Rows are points. The points of each table are mixes of a few directions, plus a little noise. How many directions does each table use, and how many do they share? Where both have some left over, give the other angles between the two spaces (their principal angles), to ten degrees, smallest first.

First (7 x 2)
[[ 41 -72]
 [-39  68]
 [ -9  16]
 [-25  45]
 [ 19 -34]
 [-17  30]
 [ 32 -54]]
Second (7 x 2)
[[ 13 -23]
 [-53  94]
 [ 36 -63]
 [ 17 -31]
 [-16  28]
 [-16  28]
 [ 19 -33]]
Directions: first 1, second 1, shared 1

First (7 x 3)
[[ -5  43 -68]
 [  2 -27  44]
 [ -1  10 -14]
 [  1 -11  19]
 [  7 -60  92]
 [ -1   1  -1]
 [ -4  45 -71]]
Second (6 x 3)
[[  0  -1   0]
 [  6 -59  95]
 [ -2  23 -37]
 [  3 -27  44]
 [ -2  24 -37]
 [ -4  42 -66]]
Directions: first 1, second 1, shared 1

First (8 x 6)
[[ 10  40 -53  30 -35  -8]
 [ -1  46 -38  26 -25 -20]
 [ 73 -60 -94  -6 -50  89]
 [-23 -23  67 -23  41 -12]
 [-12 -62  76 -41  50  17]
 [-22  16  30   2  18 -26]
 [ 12   0 -28   5 -16  11]
 [-38  38  40   8  20 -49]]
Second (7 x 6)
[[-51  92  -1   4  -1 -75]
 [-11 -25  28 -35  24   5]
 [-16  39  -7  10  -6 -30]
 [ 35 -21 -28  33 -23  32]
 [-31  -1  39 -46  32 -18]
 [ 85 -92 -39  45 -32  95]
 [-11   5   8 -10   7 -10]]
Directions: first 2, second 2, shared 1; angles 30

First (8 x 8)
[[  7  10  24   3  -6  45 -43 -20]
 [ 21 -30 -20  16  -3 -28  43  23]
 [ -3 -10 -13   1   1 -26  20  14]
 [-11  10 -10 -14   9 -16  28   3]
 [-36  43  12 -31  13  12 -21 -22]
 [ 14 -22  28  35 -28  33 -95  -6]
 [-11   5   1  -3   0  -5 -11  -1]
 [ 15  -6 -23  -7  14 -16  79  10]]
Second (7 x 8)
[[ 14 -13 -24 -19  25  14   1  28]
 [ 32 -26 -46 -30  44  22  22  50]
 [ 20  -8   0  16  -8 -12  62  -8]
 [-30  19  24   5 -18  -3 -53 -21]
 [-11  11  25  22 -26 -16   9 -30]
 [-22   9   1 -17   8  13 -67   8]
 [ -3   7  21  23 -25 -17  26 -27]]
Directions: first 3, second 2, shared 1; angles 90

First (10 x 9)
[[-37 -14   4  -4   5  -9 -13   8  -5]
 [  6   0  -7  -5   1  16  -3   8   0]
 [-30 -24  -7 -20  13  58 -11  26   2]
 [ -3 -13 -13  14 -20   3 -35  20 -27]
 [-28 -13   7   3   0  -6  -8   2  -5]
 [ 36  33 -38 -14   0 -35 -29  23  -8]
 [  6  -2  63  21   7   5  88 -75  39]
 [ -2  -5  10   8  -4   2   8 -10   0]
 [-37 -14   7  -4   6  -9  -9   5  -4]
 [ 88  52 -26   0  -8 -24  11  -8   8]]
Second (8 x 9)
[[ -8   6 -11  -3   1  -8  14  -6  -7]
 [-10   6 -19   0   3  -9  15 -15   0]
 [ -3  12  67 -41 -27  -6  15  95 -82]
 [-14   5 -26  -7  -1 -11   4   5   4]
 [  9  -6  -8  23  13   7   4 -55  22]
 [-12   8 -16  -6   0 -13  19  -6 -10]
 [ 17 -10  11  20   9  15 -10 -32  20]
 [ 21 -22   2  14   1  26 -60  13  54]]
Directions: first 4, second 3, shared 0; angles 30, 60, 80

First (8 x 12)
[[ 17 -15  10  17   4  22 -27  18  20  65   3  55]
 [-23  19 -14 -21  -6 -27  32 -23 -24 -81  -4 -69]
 [-20  17 -14 -20  -7 -26  33 -23 -24 -80  -4 -68]
 [ 14 -11   7  12   3  16 -21  14  15  52   3  43]
 [ 16 -13  12  15   4  21 -25  18  18  61   3  51]
 [-22  17 -14 -21  -6 -26  34 -23 -25 -79  -4 -66]
 [-10   8  -5  -9  -1 -10  15  -9 -10 -34  -2 -29]
 [ 27 -22  16  24   7  32 -39  28  29  95   5  82]]
Second (10 x 12)
[[-18  28  36  89  19  35  20 -48 -44  76  13   8]
 [-16  38 -33 -56   6 -36 -19  43  -1 -11  -1   3]
 [ 39 -56   8 -28 -40   5   1  13  27 -71  -5 -12]
 [ 18   4 -23 -86 -36 -50 -49  60 -18 -12 -53  -8]
 [-11  11  20  54  14  29  26 -29  -8  14  30   5]
 [-13  17  22  57  12  36  39 -24  -4 -11  54   6]
 [ -6   6 -35 -57  10 -43 -40  23   5  30 -48   0]
 [ 13  -5  24  23 -20  14   4  -6 -24   5  -3  -3]
 [ 20 -38  29  40 -15  36  28 -27  13 -34  24  -4]
 [-24  -6 -48 -36  50 -27 -11  -6  54  14 -11   6]]
Directions: first 1, second 4, shared 0; angles 60

First (10 x 14)
[[ 43 -17  17   9   8  -3 -17   8 -14   8  13 -24   2  15]
 [ 25   1   5  15  -7   6 -22   2 -16   9  13 -15   4  -4]
 [-35 -35  10  44  25  15  27 -47  66 -48  28  -2 -23  -7]
 [ -1  -9  -6 -21  11 -21  13  14  16  -3  -5  26   5   0]
 [ 40  53  -8 -23 -28  31 -30   8 -51  38   3 -22  16 -10]
 [ 43  -7  14 -32   9 -15  -6  30 -35  25 -19 -18   9  35]
 [ 31 -19  11  41  11  20 -15 -25  31 -18  51 -15  -4 -19]
 [-57 -47   8  95  -8 -21 -16 -20  17 -34   9   0 -24 -16]
 [-47  18 -33 -61 -13 -55  21  50 -15  18 -59  68  16  -3]
 [-41  61 -18 -66  -6  42  46 -21   0   6 -34   2  -1   8]]
Second (8 x 14)
[[-40  -2 -13  18  -5   1  14  -6  -8   6  -2  27 -16 -14]
 [ 92 -25  34 -49  46 -11  -1  23   0  11  -7 -42  24  62]
 [ 84  12  -5 -38  28  -3 -25  23   4  28  11   0  51   6]
 [-47  12  -2  36 -41  13  -7 -24   8 -30  15  -8 -28 -33]
 [-60  31  -7   5 -47  15   7 -16 -13 -16 -15  -8 -27 -18]
 [ 26 -12  -1 -17  36 -36 -16  20  29  -2 -28   2  54  23]
 [-86  20 -26  21 -32  15  27 -13 -27  10 -10  41 -38 -32]
 [ 31 -35  20  24  17   5   2  -7   6  -5  34 -13 -21   7]]
Directions: first 5, second 5, shared 3; angles 40, 90

First (8 x 18)
[[ -3  13  18  -1 -15   4  -1   8  11  14  10 -16  11 -14   1 -23 -20   7]
 [ 13  45  52  11  -5  -2  12  10  46  27  26 -27  24 -12 -11 -79  -4  21]
 [-27 -32 -26 -30 -42  31 -19   0 -27  17  -1 -12  -5 -30  22  42 -63 -14]
 [ -7  28  34  29  -4 -33  -2  35  -9 -18  -4 -11  17  -4  -3 -12  -2  15]
 [ 22  44  40  42  39 -45  18  16  21 -25  -1   7  12  28 -23 -45  60  20]
 [ 19  11   4  15  33 -15  13  -9  15 -13  -2  16  -4  25 -14 -17  48   3]
 [-10 -47 -54 -25  -1  21 -10 -21 -31  -7 -16  21 -24   5  12  64  -7 -23]
 [ -8 -61 -69 -41  -5  40 -10 -38 -26   5 -12  23 -31   2  15  68 -13 -30]]
Second (9 x 18)
[[-16 -10  25   5  38  -5 -35  24 -39  20 -74  -8  55  13   6 -19  -4  17]
 [  5 -23  15  -1 -49  57   0  -6   4 -15  11  14  -8 -10  -5   8 -45  -7]
 [ 20  26  48  20  -3  41  22  13  21  -4  39   5  -8  18  -4 -28  28   6]
 [  5   2 -42  -8  -5  39  13   8   2  12  15 -13 -36  10  22   7   3 -44]
 [  3  31 -34   1  37 -69  17  -6  16   2  20 -12 -18   5  -1  -2  52  -2]
 [-13  -2 -46 -34   2  30   9  -1  -9  38  37 -21 -37  -2  35  34  11 -29]
 [ 11  -7 -23  24   5 -13 -10  12  -3 -27 -64   4  13  12 -12 -25 -21 -25]
 [-23 -33 -37 -29 -27 -71 -17 -44  -6 -14  -1  11   2 -47 -15  52 -41  23]
 [  7  17  95  22   1 -10   1   0  12 -13  18  19  38   0 -27 -28  18  62]]
Directions: first 3, second 5, shared 1; angles 60, 60

First (11 x 24)
[[ -3  -7 -29 -32   5  -3   1   2 -32 -42  13  14 -22  36  -5  25  48   9
  -36  24  10 -17 -24  46]
 [  1  63  38   5  12  18   0   6 -22  28  14  -4   4   7  21 -20 -28 -40
    7 -25 -15   3  19 -11]
 [ -5  39  15 -10  43  65 -24  13 -13   3  12 -21  -4 -20 -24 -35   8  -1
    7  -4  -3 -30  38 -21]
 [  8   6  23  16 -37 -71  38  -9  13  15  -9  18  15  35  54  32 -43 -29
   -7 -24 -15  49 -36  16]
 [ -7 -39 -28  30 -30  25 -30 -15 -15  31   1  -1   3 -53 -37 -32   7   7
   43  23  28 -27  27 -37]
 [ -4   6 -18 -39  36  25  -6  11 -19 -46  11   2 -21  27 -15  13  49  19
  -35  16   1 -19  -8  34]
 [ -3 -34  -3  44 -11  36 -31  -7  29  52 -16 -23  18 -84 -40 -51 -24  16
   65   3  17 -15  47 -73]
 [ -3  40  12 -12  25  38 -12   5 -29  -1  16  -6  -8   4  -4 -20  10 -13
   -5  -2  -5 -20  20   0]
 [ -9   9 -24   0 -53 -30   5 -18 -83   6  26  40 -13  40  20  18  25 -44
  -14  24  18 -14 -22  40]
 [ 13 -32  28  32 -27 -64  32  -5  81  22 -36  -7  30 -13  33  19 -63   9
   17 -32 -17  59 -22 -25]
 [ 12 -50  -8 -30  37 -38  27  16  94 -70 -28 -15   2  22   3  51  11  65
  -41  -6 -17  38 -44  29]]
Second (10 x 24)
[[  2   7 -88 -53  -7  -1  10   7  31  40  11  18 -28  46 -74  85 -39 -56
  -49  21 -31  37  95 -74]
 [ -4  -4  36  18  -5   9  -5  -3  -9 -12  -8  -1  10 -13  22 -30  12  23
   12 -10  13  -8 -29  29]
 [ -3  -3  42  23  -4   7  -6  -4 -13 -15 -10  -4  14 -18  30 -37  17  27
   17 -10  16 -12 -39  35]
 [ 15  -4  17  27  37 -39   7  -1 -23 -31  21 -37  11 -37  52 -47  21  10
   45   5   2 -40 -60  18]
 [  0   7 -43 -29  -8   6   4   5  18  23   3  13 -14  26 -43  48 -22 -27
  -28   9 -15  24  54 -38]
 [ -2   3 -26 -19  -7   6   2   2  12  17   0  12 -10  19 -29  31 -14 -16
  -20   4  -9  17  37 -23]
 [ -4  -3  30  15  -8  11  -5  -5  -6  -8 -10   1   8  -9  16 -23  10  20
    6  -9  12  -4 -22  24]
 [ 15  -3  12  23  37 -38   9   0 -20 -28  21 -36  10 -35  47 -42  17   6
   42   4   0 -38 -53  15]
 [-28   5  -3 -30 -68  71 -17   0  33  45 -41  62 -11  53 -71  55 -24   5
  -69 -14   9  59  76  -7]
 [ 11  -4  23  27  30 -32   5  -2 -23 -29  15 -32  13 -35  50 -45  20  12
   41   1   4 -35 -57  22]]
Directions: first 4, second 2, shared 0; angles 90, 90

First (9 x 32)
[[ 59  15 -37  13 -24   1   7 -28  32  16 -25  60 -13  25  24 -19  18 -21
    4  17  26 -20 -25  -3  -2  -3  10 -24 -20   1  -5  10]
 [ 72  18 -45  17 -29   0   9 -34  39  20 -29  73 -16  31  29 -23  22 -26
    4  21  31 -25 -31  -4  -2  -4  13 -29 -25   0  -7  12]
 [-19  -5  12  -4   7   0  -2   8 -10  -5   8 -19   4  -8  -7   6  -5   7
   -1  -5  -8   6   8   1   1   1  -3   8   7   0   2  -3]
 [-25  -6  16  -6  10   0  -3  12 -13  -6  11 -25   6 -10 -10   8  -8   8
   -1  -8 -11   8  10   1   0   0  -4  10   8   0   3  -4]
 [ 39  10 -24   9 -15   0   5 -19  20  10 -16  38  -9  16  15 -12  11 -14
    2  11  17 -13 -16  -2  -1  -2   6 -16 -13   0  -4   6]
 [ 36  10 -23   8 -14   1   5 -18  20  10 -15  36  -9  15  14 -11  11 -13
    2  11  15 -13 -15  -2  -1  -2   6 -15 -13   0  -3   6]
 [-95 -24  59 -21  38  -1 -11  45 -51 -25  40 -95  21 -40 -37  29 -29  34
   -5 -28 -40  33  40   5   3   5 -16  39  32  -2  10 -16]
 [-82 -20  52 -19  32   0  -9  39 -43 -22  33 -82  18 -34 -32  25 -25  30
   -5 -24 -35  28  35   4   2   4 -14  33  28  -2   8 -15]
 [ 13   4  -8   3  -5   0   1  -6   7   3  -6  13  -3   6   5  -4   4  -5
    1   4   6  -5  -6  -1   0   0   2  -5  -5   0  -1   3]]
Second (8 x 32)
[[-74  12 -47   8 -28   8   5 -12   5  -6  53  24  -8   1  14  32   5 -21
   32 -22 -30 -31  42  59 -21   1   1 -23 -14  -1   6 -74]
 [ 26   3  16  14  -5 -17  18 -18  27   2 -13  21 -16  29   6 -22   5  25
   19  17  12  48 -48  53  23  17  32   2  -8 -13  -4 -35]
 [-13  14  27  10  27  65 -14 -10   3  -1  11  -1  20   0 -13 -17   6  11
   -9   2  -7  13  -5   8  16  14 -22   1  27 -14   4  45]
 [ -1   7  -7  19  22   3 -21 -13   9 -11   6   1 -36  28   2  50  -1 -30
  -20 -35  17 -39   8 -30 -20  10 -17  17  10 -20  14  27]
 [-27 -10  38 -13  14 -10   4  -2 -19  -7   5 -42   8  -7  -7   4  -8  24
    6 -15  -9  25   2   4  11  -5  -5  11   2  -6  -5 -10]
 [ 91   3 -36  -4 -28   7   7  20  15  27 -48  52  25 -18   5 -63  12 -11
  -15  63  20  -8 -25 -34   4 -10  13 -23  -8  31  -8  47]
 [  9 -10  20 -21   2 -20   5  -9 -18   3 -16 -29   9  -9   4  -4  -2  11
    0 -10   5   3   0 -31   6 -21  -9  -2 -12   4 -13  11]
 [-11 -18 -11 -13  -4 -36  -5  44 -21  -6   2 -27  -2 -25 -12  21 -16  -9
  -13   0  -7 -14  25 -28 -20  -6   4  16   3  18   7 -10]]
Directions: first 1, second 6, shared 1
